Rows are points. The ring and each string are closed loops that go straight from each point to the next, and from the last back to the first. Before rounding, they use only three directions, however many columns there are. How many times does the string pass through the ring? Passing back the other way cancels.

Ring (6 x 3):
[8 -22 -2]
[53 0 26]
[29 10 39]
[-50 6 25]
[-64 -2 -2]
[-41 -15 -11]
String (25 x 3):
[-23 -34 -5]
[-8 -51 -12]
[28 -8 -4]
[11 -3 9]
[11 -24 15]
[24 -18 19]
[27 5 17]
[59 17 24]
[90 14 46]
[45 -2 47]
[-1 -4 23]
[25 28 29]
[3 18 51]
[-31 4 50]
[-27 19 33]
[-20 14 19]
[-44 -8 20]
[-91 -6 17]
[-102 5 4]
[-48 12 1]
[-20 0 9]
[-51 -21 4]
[-14 5 3]
[-34 -5 -18]
[-44 -38 -20]
Times through: 0
String:
[65 -2 38]
[40 -18 28]
[15 -17 19]
[8 2 12]
[38 5 3]
[29 -27 -5]
[2 -39 -3]
[-12 -32 4]
[-6 -6 10]
[10 -4 -3]
[12 -22 -9]
[20 -35 -8]
[29 5 2]
[11 2 11]
[21 -14 16]
[51 -19 25]
[82 -4 37]
[40 -5 36]
[51 3 50]
[41 21 45]
[19 22 30]
[1 11 26]
[3 22 34]
[-13 14 46]
[-30 -1 55]
[-21 -1 44]
[-7 9 51]
[21 26 47]
[21 23 24]
[5 2 21]
[22 -6 33]
Times through: 0

Ring, 9 rows:
[54 26 -11 -12 16 -28]
[35 29 2 -17 17 -33]
[19 25 11 -26 19 -24]
[6 15 14 -36 21 -2]
[4 4 2 -45 25 16]
[14 -4 -29 -49 32 19]
[31 -3 -48 -44 33 11]
[52 6 -45 -29 26 -2]
[59 14 -32 -19 21 -12]
String (24 x 6):
[47 27 13 -12 10 -21]
[42 21 -6 -20 17 -17]
[49 20 -7 -17 16 -14]
[72 22 -16 -7 12 -18]
[64 15 -49 -19 24 -22]
[42 10 -39 -31 28 -11]
[43 6 -23 -30 22 8]
[42 -8 -61 -43 34 18]
[28 -5 -64 -49 39 8]
[24 2 -49 -44 35 -2]
[29 2 -26 -39 27 13]
[29 -6 -38 -45 30 23]
[29 -11 -73 -52 41 15]
[42 -10 -74 -46 38 17]
[45 4 -29 -31 23 9]
[38 11 -30 -31 26 -9]
[43 14 -41 -28 28 -21]
[42 14 -10 -24 19 -5]
[69 28 5 -3 7 -21]
[57 36 -7 -5 14 -49]
[37 27 -17 -20 22 -38]
[34 20 -9 -25 21 -19]
[34 31 -11 -19 21 -45]
[42 41 4 -7 14 -58]
Times through: 2
String:
[53 37 12 -3 9 -41]
[37 31 16 -14 12 -30]
[16 37 11 -21 20 -52]
[12 24 -4 -32 25 -31]
[19 16 -8 -33 24 -13]
[18 14 -11 -35 25 -10]
[-2 13 1 -43 27 -7]
[-9 9 30 -44 20 16]
[-3 11 10 -44 25 3]
[-10 13 18 -44 24 2]
[-7 16 45 -38 16 9]
[5 21 31 -32 17 -6]
[6 29 16 -29 21 -33]
[17 33 1 -24 22 -47]
[35 39 13 -11 14 -49]
[39 28 -18 -19 22 -41]
[36 17 -18 -26 23 -17]
[52 20 -7 -16 15 -12]
[73 22 -10 -6 10 -13]
[65 17 -18 -13 15 -9]
[76 17 -20 -9 12 -7]
[69 18 -39 -14 20 -21]
[49 18 -40 -23 26 -26]
[39 16 -25 -27 24 -16]
[57 21 -3 -12 12 -12]
[65 31 8 -2 7 -27]
Times through: 2

Ring:
[-25 -33 -3 -8 -31 -7 -11 32]
[1 35 -10 -26 -10 -5 -28 29]
[38 85 -17 -28 13 2 -27 9]
[47 44 -12 -8 6 6 -10 -20]
[12 -48 -1 13 -24 2 6 -19]
[-15 -75 1 14 -36 -1 11 5]
String (27 x 8):
[-6 -8 -9 -5 -16 -1 0 27]
[-6 -24 -4 -4 -23 -3 -6 14]
[-9 -26 -8 2 -20 0 10 25]
[-36 -88 0 15 -41 -3 19 31]
[-45 -116 7 16 -54 -7 11 22]
[-30 -85 4 8 -45 -6 0 14]
[-27 -74 3 5 -42 -6 -2 16]
[-51 -102 5 9 -52 -9 6 36]
[-31 -49 -4 0 -33 -5 3 39]
[-22 -19 -8 -8 -23 -5 -3 42]
[-34 -20 -3 -21 -33 -11 -26 45]
[-23 5 -3 -31 -28 -13 -43 36]
[4 59 -13 -36 -5 -6 -38 35]
[23 70 -17 -26 8 1 -20 24]
[17 24 -11 -11 -5 1 -10 10]
[24 41 -12 -17 -1 1 -18 6]
[26 41 -12 -16 0 1 -17 4]
[28 44 -12 -16 1 1 -17 2]
[28 44 -15 -13 4 3 -8 8]
[58 121 -23 -31 29 6 -24 4]
[64 149 -25 -42 35 5 -37 6]
[38 90 -20 -27 17 3 -20 16]
[16 23 -11 -12 -6 1 -11 10]
[9 27 -8 -21 -10 -4 -26 14]
[-9 13 -4 -28 -22 -10 -39 24]
[-3 -1 -6 -14 -19 -5 -18 18]
[-2 1 -9 -10 -15 -2 -7 25]
Times through: 0
String, 26 rows:
[-5 -32 -3 -1 -26 -3 -6 9]
[-1 -22 -5 -2 -21 -2 -5 10]
[-36 -94 6 8 -49 -8 -1 16]
[-40 -105 4 16 -48 -5 15 25]
[-23 -77 -2 16 -35 -1 20 20]
[8 -6 -8 -3 -14 1 -2 8]
[1 -33 -2 2 -24 -1 -4 0]
[0 -61 3 10 -33 -2 -2 -14]
[12 -15 -5 -1 -17 0 -5 -4]
[33 5 -10 5 -3 7 7 -15]
[51 26 -11 1 4 8 -1 -31]
[58 45 -10 -8 6 6 -17 -38]
[30 24 -8 -11 -6 1 -18 -12]
[24 27 -11 -10 -2 3 -8 3]
[64 103 -22 -20 28 9 -12 -8]
[67 102 -19 -23 24 8 -23 -19]
[47 58 -12 -17 7 3 -24 -19]
[56 63 -13 -15 11 6 -21 -27]
[63 62 -15 -7 16 9 -7 -29]
[41 31 -13 -1 5 8 3 -12]
[20 -5 -6 -1 -12 2 -5 -9]
[11 -21 -3 0 -19 0 -6 -7]
[12 -11 -8 2 -13 3 5 3]
[-3 -62 -3 17 -27 2 19 2]
[-33 -126 7 26 -53 -3 20 5]
[-21 -75 3 8 -41 -5 0 8]
Times through: 1

Ring (7 x 11):
[-11 -4 12 -39 -18 0 -4 13 -47 8 -17]
[-27 5 15 -35 -51 -32 -18 34 -34 -5 -29]
[-40 11 22 -26 -64 -9 -18 38 -5 -17 -29]
[-41 14 22 -17 -47 25 -11 22 22 -19 -17]
[-29 10 19 -13 -7 73 4 -7 31 -9 1]
[-19 1 18 -20 1 81 11 -9 7 -1 1]
[-11 -7 16 -31 -4 59 10 -1 -28 7 -6]
String, 28 rows:
[-50 -2 35 -39 -123 -18 -22 84 -54 -27 -58]
[-43 2 29 -32 -88 3 -16 57 -29 -21 -40]
[-28 12 15 -23 -26 7 -10 11 6 -7 -12]
[-36 22 13 -16 -27 -4 -17 9 32 -12 -9]
[-53 18 27 -15 -71 21 -17 38 29 -29 -25]
[-51 7 34 -20 -81 49 -8 46 6 -29 -31]
[-33 8 21 -21 -35 37 -5 16 8 -12 -14]
[-24 17 10 -16 2 24 -6 -11 30 -3 3]
[-26 7 17 -23 -21 32 -3 7 3 -6 -9]
[-31 4 23 -20 -30 63 2 12 8 -11 -11]
[-21 12 11 -20 0 26 -4 -8 15 -1 0]
[-15 18 6 -9 39 54 4 -39 50 5 21]
[-18 0 20 -16 11 110 18 -18 18 -1 8]
[-22 -17 32 -28 -30 125 22 15 -30 -6 -13]
[-22 -3 21 -28 -27 55 4 13 -20 -3 -14]
[-14 12 6 -20 19 24 -1 -20 15 6 7]
[-7 4 7 -25 25 39 5 -23 -2 12 8]
[-4 -20 20 -42 -14 65 15 10 -66 11 -15]
[-12 -22 25 -46 -45 52 10 34 -82 4 -29]
[-21 -1 18 -32 -30 26 -2 17 -27 -2 -17]
[-11 8 6 -28 8 0 -5 -10 -9 9 -1]
[-14 11 6 -25 7 -1 -7 -10 1 6 -1]
[-21 0 16 -34 -33 6 -7 21 -33 -1 -20]
[-23 -13 23 -51 -79 -25 -13 60 -89 -3 -47]
[-22 -2 14 -47 -65 -63 -22 49 -71 0 -40]
[-20 14 6 -29 -14 -39 -18 7 -7 3 -11]
[-21 16 6 -23 -4 -16 -13 -3 9 1 -4]
[-31 4 20 -31 -53 1 -12 33 -23 -10 -26]
Times through: 2

Ring:
[-14 5 -16 0 19 13 -21 -9 12 27 15 -10 23 -23]
[-23 19 -19 26 27 16 -58 -15 -14 37 9 11 22 -20]
[-18 29 -18 42 15 12 -73 -14 -33 32 2 18 19 -8]
[1 26 -14 42 -10 4 -56 -5 -41 8 -7 15 8 16]
[17 9 -8 23 -22 0 -18 1 -32 -20 -11 6 -5 35]
[31 -13 -2 -8 -28 -1 32 6 -6 -44 -10 -11 -13 44]
[37 -24 -2 -28 -34 -3 59 11 16 -48 -3 -29 -9 38]
[32 -25 -5 -42 -36 -5 67 15 39 -30 9 -49 8 14]
[16 -16 -10 -34 -19 0 42 9 39 -5 16 -44 19 -7]
String, 24 rows:
[38 -38 5 -32 -15 5 74 4 9 -72 -13 -10 -33 60]
[34 -33 1 -34 -19 3 69 7 18 -56 -5 -21 -19 43]
[20 -16 -6 -18 -14 3 34 3 12 -26 1 -19 -2 21]
[36 -15 -7 -31 -50 -10 54 18 27 -27 7 -49 11 17]
[49 -25 -6 -55 -70 -17 89 29 54 -33 14 -77 19 11]
[45 -25 -8 -61 -68 -17 90 30 64 -23 20 -84 27 -1]
[29 -7 -12 -30 -51 -11 42 20 37 -4 16 -59 29 -6]
[5 -6 -10 -8 2 8 7 -3 8 -4 6 -12 7 5]
[11 2 -12 -4 -19 0 3 5 7 1 7 -23 17 1]
[3 8 -18 -10 -19 -1 -3 7 26 28 21 -40 38 -28]
[-33 3 -18 2 54 25 -35 -21 14 41 19 4 22 -37]
[-25 6 -16 12 43 22 -38 -20 -2 27 10 13 12 -18]
[-3 11 -15 12 -1 6 -26 -4 -5 16 7 -7 18 -6]
[-16 11 -14 20 26 16 -41 -15 -14 19 4 13 10 -5]
[-41 35 -21 57 52 25 -106 -29 -44 50 2 43 17 -19]
[-24 50 -23 68 9 9 -112 -14 -54 51 0 27 28 -14]
[-21 23 -15 46 32 19 -73 -21 -44 19 -6 37 2 7]
[-6 46 -18 69 -14 1 -97 -7 -65 25 -10 26 16 12]
[14 38 -16 51 -46 -9 -63 6 -50 9 -9 2 18 20]
[11 23 -10 46 -19 1 -49 -4 -54 -12 -17 22 -5 38]
[3 -2 -6 15 15 14 -14 -12 -24 -20 -10 20 -14 30]
[9 -3 -7 6 -1 8 -1 -4 -12 -17 -5 3 -5 24]
[16 -15 -2 1 4 11 16 -7 -16 -41 -13 13 -23 45]
[17 -9 -6 -4 -10 5 16 0 -3 -25 -4 -6 -6 27]
Times through: 1
String, 27 rows:
[-26 12 -15 26 44 23 -55 -22 -20 25 3 26 7 -9]
[-47 35 -24 51 58 26 -106 -29 -32 64 10 36 26 -36]
[-31 33 -23 38 26 14 -82 -16 -18 58 14 10 35 -35]
[-24 27 -22 25 16 11 -63 -10 -5 53 17 -4 37 -36]
[-29 15 -21 10 32 17 -48 -14 9 51 21 -5 34 -42]
[1 8 -17 -6 -15 1 -8 4 19 25 18 -33 34 -24]
[9 0 -13 -8 -15 2 6 4 14 4 10 -26 19 -4]
[13 -5 -11 -14 -17 1 17 5 18 -3 10 -28 16 0]
[33 -15 -10 -41 -51 -11 59 21 45 -13 17 -64 25 -2]
[40 -16 -8 -39 -60 -14 63 24 40 -23 12 -63 20 8]
[13 -10 -8 -11 -8 5 19 1 9 -15 3 -15 2 14]
[19 -23 -4 -25 -4 7 43 1 17 -32 1 -16 -8 24]
[44 -38 1 -49 -38 -4 91 15 34 -60 -1 -42 -13 40]
[52 -34 1 -49 -56 -11 94 22 34 -61 0 -51 -8 42]
[45 -46 4 -54 -30 -1 102 13 36 -70 -3 -37 -22 47]
[50 -37 1 -53 -50 -9 97 21 39 -59 2 -52 -7 38]
[42 -18 -5 -36 -58 -13 65 22 32 -33 7 -55 11 20]
[17 -4 -9 -9 -22 0 16 6 9 -11 5 -24 10 10]
[14 -21 -7 -28 -4 7 40 2 26 -19 7 -24 2 10]
[12 -24 -8 -39 -1 7 49 2 40 -12 14 -34 9 -3]
[-2 -14 -10 -18 19 14 15 -8 20 -2 10 -11 5 -3]
[-19 -11 -14 -18 42 22 1 -15 29 21 18 -9 15 -26]
[-21 9 -20 0 24 14 -30 -10 18 43 21 -14 33 -38]
[-11 18 -19 13 0 6 -39 -4 2 36 15 -14 33 -26]
[-3 10 -15 11 1 7 -25 -5 -5 15 7 -6 17 -6]
[-15 10 -15 18 25 16 -39 -14 -12 19 5 11 11 -6]
[-42 23 -19 41 62 28 -85 -30 -29 45 6 38 13 -22]
Times through: 3

Ring, 9 rows:
[5 -30 -29 2 -12 26 -19 60 19 -4 -2 -27 17 -26]
[12 -46 -20 -8 14 27 -26 68 26 3 3 -35 -1 -23]
[8 -47 3 -17 37 27 -29 60 31 -1 2 -33 -19 -15]
[-12 -22 40 -21 44 23 -22 28 30 -22 -8 -6 -26 -11]
[-27 3 54 -17 31 20 -13 6 25 -37 -17 16 -17 -14]
[-41 27 50 -5 1 18 -3 -12 16 -51 -27 30 3 -15]
[-44 33 29 6 -26 19 1 -12 11 -53 -30 26 20 -11]
[-34 21 0 13 -41 21 -2 5 10 -43 -25 10 32 -12]
[-18 0 -21 12 -38 23 -8 30 12 -26 -16 -7 32 -18]
String, 30 rows:
[-27 12 19 1 -12 21 -6 10 15 -37 -20 14 14 -20]
[-41 8 8 8 -22 23 -13 0 20 -46 -27 -12 11 25]
[-36 6 4 7 -22 23 -12 6 19 -42 -24 -11 13 16]
[-24 7 6 4 -20 22 -7 18 14 -33 -18 6 19 -19]
[-13 26 -7 12 -49 19 10 26 -1 -27 -15 40 51 -76]
[-18 13 -27 18 -56 22 1 28 5 -28 -17 8 48 -37]
[-21 -3 -40 20 -53 25 -10 31 12 -27 -17 -23 39 -1]
[-28 -16 -24 11 -26 26 -22 24 24 -31 -19 -43 13 36]
[-12 -13 -6 1 -9 24 -15 35 19 -20 -11 -12 12 -16]
[-24 -19 -10 3 -8 26 -23 26 26 -29 -16 -37 2 27]
[1 -43 -43 5 -13 29 -28 61 25 -5 -3 -54 11 8]
[25 -57 -46 -3 2 29 -27 88 24 15 9 -46 10 -32]
[-7 -45 -26 -1 5 29 -33 51 31 -11 -6 -59 -6 27]
[-11 -39 -15 -3 9 28 -31 43 32 -16 -8 -52 -9 28]
[3 -57 -17 -10 26 29 -37 62 35 -2 0 -60 -18 17]
[-12 -51 -11 -8 24 29 -39 45 38 -15 -8 -68 -24 48]
[-20 -20 6 -5 8 25 -22 27 27 -26 -13 -26 -6 13]
[6 -30 20 -19 36 24 -19 52 25 -6 1 -4 -13 -42]
[15 -40 36 -31 62 24 -23 59 30 1 6 0 -29 -54]
[11 -37 53 -36 75 23 -23 51 32 -3 5 5 -39 -51]
[-1 -15 43 -23 42 21 -13 37 23 -14 -3 18 -16 -53]
[-22 -11 18 -6 10 23 -18 21 25 -30 -15 -13 -6 3]
[-34 -10 31 -9 20 23 -23 7 30 -39 -20 -19 -19 29]
[-39 -8 23 -4 10 24 -23 3 30 -43 -23 -25 -14 40]
[-23 0 29 -8 10 21 -12 16 21 -32 -16 7 -2 -16]
[-25 23 60 -14 17 17 1 2 14 -39 -18 48 0 -53]
[-26 35 65 -12 10 15 8 -3 9 -42 -20 65 8 -70]
[-27 18 38 -5 0 19 -2 6 14 -38 -19 31 8 -36]
[-30 18 31 -2 -6 19 -3 4 14 -40 -21 24 11 -26]
[-24 35 41 -2 -14 16 10 4 5 -39 -20 57 25 -70]
Times through: 1
String:
[18 -50 41 -36 78 25 -28 63 35 5 9 -9 -41 -47]
[-26 -25 29 -14 34 25 -29 18 35 -31 -15 -31 -29 33]
[-25 -10 16 -5 8 23 -19 18 25 -32 -17 -15 -6 9]
[-14 7 51 -17 25 19 -5 18 17 -28 -12 36 -5 -55]
[-30 34 89 -22 33 15 5 -10 14 -46 -20 70 -9 -66]
[-47 28 66 -10 14 18 -5 -21 20 -57 -29 31 -10 -4]
[-43 7 33 -3 4 22 -15 -5 25 -48 -26 -6 -7 25]
[-19 10 41 -11 12 19 -4 15 16 -32 -15 30 2 -44]
[-26 23 79 -21 34 16 0 -2 17 -40 -18 56 -11 -58]
[-33 3 68 -21 43 20 -15 -2 28 -42 -20 15 -29 -3]
[-30 -17 30 -11 27 24 -25 12 32 -35 -18 -24 -23 30]
[-4 -15 27 -15 26 22 -14 37 22 -16 -6 7 -7 -41]
[20 -36 27 -27 51 23 -18 65 25 5 8 7 -17 -71]
[27 -67 -3 -25 54 28 -35 84 35 16 13 -40 -27 -32]
[-1 -50 -17 -7 18 29 -34 56 33 -7 -3 -56 -13 18]
[-8 -26 -5 -4 5 25 -22 41 25 -16 -8 -26 0 -5]
[31 -40 -20 -11 11 25 -15 85 16 17 12 -4 14 -84]
[36 -58 -47 -5 3 29 -23 99 20 24 15 -35 15 -61]
[27 -57 -45 -4 3 29 -27 90 23 17 11 -44 10 -38]
[36 -48 -24 -12 16 26 -18 92 18 21 15 -12 11 -82]
[2 -24 2 -9 11 24 -17 49 21 -9 -3 -8 2 -36]
[-18 -36 -8 -4 12 28 -32 35 33 -22 -12 -53 -14 39]
[6 -61 3 -21 51 29 -39 62 39 0 3 -53 -34 11]
Times through: 3
